Each row is a point. The last column is the point's height on a tilted bowl or saddle (a function of degree 2), plus a little noise. Along how many of its main directions does it bend up, bend down or stay straight?

Points (15 x 4):
0:  52  -8 -19 -75
1:   2  10  -7 -20
2:  48  32  24  -8
3: -23 -21  10   6
4:  -1  13 -25 -21
5:  -4  -8  85  64
6: -20  16   0  -7
7: -36 -12  27  27
8:   5  23  43  12
9: -33  33 -10 -15
10:   5   4 -16 -24
11: -12  10 -60 -14
12: -39  35 -27 -18
13: -60  -8 -16  23
14:   6  14 -75 -15
Directions: 2 up, 1 down, 0 straight

Points, 23 rows:
0:   2  33  47  74  -6
1: -48  43  27  26  -4
2: -25  20 -44  25  21
3:  20 -28  25  41  30
4: -56 -48 -42  23  62
5:  15  -3  20  25  10
6:  29  23  30  10   6
7:  37 -16 -32  23  42
8:  26  27 -13 -26  21
9:  -1  11  19  24   1
10: -12  30 -13 -16   4
11:  59 -25 -59 -47  76
12:   4 -28 -68   6  49
13:  18 -29 -19  16  31
14: -15 -68 -16  -6  38
15: -40 -13 -44 -40  22
16:   3  14   5  -9   6
17: -30 -28 -12 -25  19
18: -12  -4  26  14   7
19: -68  -1  47   1  32
20:   6 -15   3  21  15
21:  30  -1  -1  44  24
22:  29  30  -2  -4  11
Directions: 3 up, 0 down, 1 straight

Points, 24 rows:
0:  14 -19  -1 -26  15
1: -26 -30  13  51   2
2:   7 -36 -29  22  -6
3: -37 -20  -6 -37   1
4:   6  24 -43 -41 -44
5:  69 -21 -28  20 -34
6: -11  40   0  31  -1
7:  15 -57 -37  32  -6
8:  18  -9 -15 -25  -3
9:  22  -7 -40  -9 -22
10:   8  47   7  54 -22
11: -23 -32  34  -4  52
12: -20  -8  -7 -42  -2
13:  18  35 -39  18 -34
14:  32  41  -1   2 -28
15:  19   7  29   4  10
16:  13   3 -11  28 -13
17: -22  28 -26  37 -19
18:  19 -77  37  -2  95
19:  -8  25  26  84 -33
20: -42  56  17   1  29
21:  33 -14  -8   6  -3
22: -50 -71 -21  25 -19
23:  16   6  -4 -21  -3
Directions: 1 up, 2 down, 1 straight

Points:
0: -12 -27 -44 -51  -3 -27 -24
1:  36 -34   0  16 -12  54 -25
2: -18 -66   4  -1 -31   2  -8
3:  14  -4 -36  12 -36  15   0
4:  22  -7   2  43   2  -9 -15
5:   0 -28   0  38  26 -36 -12
6:  21   9 -13  20 -22  33  -9
7: -23  33  48  14 -36  24 -32
8: -13 -29  23  -6 -47 -39 -42
9: -19  27   7 -26  41  -3 -14
10:  41  45  -1  60  -7  25 -32
11:  31  -9 -26  -3 -13  56  -9
12: -13 -49 -24  -3 -45  24  10
13: -75 -35  -9  28  39  35  42
14: -31 -26  71 -29 -11  16 -51
15:  69 -10  63  26 -16   6 -58
16:  -7  56 -26 -20  12  39  14
17:   0  19  26  -5 -24 -12 -34
18:   2  12  36 -14  30 -30 -46
19:  25  -6  12 -33   5  34 -21
20: -31  23   6  18 -54  70   6
21: -24 -63   1  33 -15  33  13
22: -32 -23 -48 -21  -4  78  32
23:  19  -7 -19  -4   6 -24 -19
24: -23  -1  27 -30  30  48 -22
25:  42 -42 -66  48   4  -8 -14
26:  21   0  12  41  -1   5 -19
27: -25 -60   0  -4 -17 -16  -9
28: -21 -10  32   5  -1 -17 -25
29:   5 -47 -12 -31  40   6 -27
30: -26 -20 -10  -6 -13  18  13
31:   6 -12  16  31  31  16 -13
32: -14 -63 -29  18  56   0  -2
33:  21  26  12  -1 -43 -31 -52
34:  54 -25 -30 -47   0   1 -35
35:  10  20 -10  67 -29 -11 -13
36: -73   6 -77  -9  34  25  84
37: -26 -51  10  -4 -23 -40 -27
38:  -3   1   2 -16  -3  61  -5
39: -31  11  -7   0  25  35  15
40: -11   2   1 -59   0 -47 -58
Directions: 1 up, 3 down, 2 straight

Points (68 x 9):
0:  -7 -22  36   5   4 -16  24 -23 -19
1:  -9   6 -16  10  -7 -10   6  14 -20
2:   7 -67   4 -34  18  10 -29 -21 -28
3: -17  15   1  -9   7   6   4  21 -16
4:  21  47  26  15  13  13  21  -8 -16
5: -17  31  29  31  32  -6 -50  27 -40
6: -37 -39  30  23   9 -46 -12  -4 -40
7:  23 -12 -12  27 -24 -32 -41   6 -26
8:  -1 -12  14 -16  -9 -35 -38  -2 -16
9:  -2 -16  45  13 -37 -65  17  26 -44
10:  24 -44  39   5 -13   5  15  -4 -20
11:  14 -31 -28  22 -12  -3  10 -46 -22
12:   9 -26   3   7  10  51 -56  19 -27
13:  24  64  41 -22 -32   9 -13   1  -8
14: -45   3  11 -26 -41  15   5 -26 -11
15:  -6 -43  14 -53  27 -14  24   8 -32
16: -41  -4 -19  -2  28  28   1 -46 -20
17: -22 -24 -24   8  35  14 -22  11 -32
18: -43  15  40  24  18  11 -20 -31 -27
19:  36  41 -39 -51  68 -27  20  19 -45
20:  12  23 -51 -13 -32  35 -38  -2 -17
21: -15 -54  -9  65   5 -27   3  25 -59
22:  19  39  36 -10   4  -2  37 -27 -10
23:  22   3 -22 -47 -60  17  -3 -19  -6
24:  11  12  11 -16   9 -18 -16   4  -8
25:  -4  41  -3 -40   5 -42  36  16 -27
26:  95   4  -7 -12  25  19 -22  -5  -7
27: -34 -32  -2  57  -5  34   3 -33 -36
28:  -5   6 -30 -15  37 -34  21  -7 -29
29:  12   6 -28 -27 -25  20  -6 -51  -5
30: -15   8  21   8  -9  -6 -29   8 -17
31: -15  40  45  -7 -73  44  17   4 -29
32:  39  -6 -37  -9 -32  31  16   3 -16
33: -56  18  37 -44   9  30 -31   6 -26
34: -21  31  12   1  -2  -7  37 -26 -11
35:  -3  81  27   9  17  36   3  22 -33
36:   6  -4 -27  62   0 -24 -50 -18 -40
37:   5  72  14 -20 -13 -43 -20 -22 -14
38: -11 -80  19  31 -52   4 -13 -24 -45
39:   3  19   1  16 -15  69 -51  22 -33
40: -21 -40   6  -8 -36 -12  23 -15 -21
41:   9 -29  45  38  15  44  13  12 -37
42:  36 -13  41  13  20   6  -3  16 -19
43: -16  44 -24  29  -5 -49  69  49 -72
44:  13  25  -7 -30  10  21  28 -48  -5
45: -10  -8  12  70  -5  13 -14  16 -43
46: -18   4 -18  -8  -3  -2  56  36 -38
47: -33   3  24 -14   8 -31   5 -27 -15
48:  -7   2 -20  74  -6  14 -21   7 -44
49:  24   9 -29 -11 -62  12   2  48 -29
50: -11 -17 -28   1  -3 -11 -33  22 -26
51:  -9 -48 -13  33 -45   9 -10  25 -41
52:   0 -54  42  22   4   4 -13   4 -32
53:  18  -1 -42 -25   2  -1  12 -46 -13
54:   8  68 -56  21 -21   8 -34  24 -39
55:   5   6 -17   1  38 -31  30   9 -33
56: -41   5  11  29 -32  13 -28  32 -39
57: -11  -8 -14 -50  32 -19  17  19 -29
58:  -9 -50 -42  39 -31  23 -51 -36 -46
59:  -6  37  12   0  -4  18  33 -24  -9
60:  13 -30 -22 -27   6 -27  43 -25 -30
61: -15  18  -8  -5  -9  17 -16  52 -27
62: -28  48 -27   6   8 -25   8  13 -27
63: -22   3   1   3 -16 -45  40  18 -33
64:  38 -33 -30  -8   7  -7  36  13 -34
65:  -8 -10 -15  -1  -3  18 -30  31 -22
66: -25 -66  -9  24 -27  -8 -23  16 -44
67: -23  12 -61  12 -47   4 -11  -4 -29
Directions: 0 up, 7 down, 1 straight
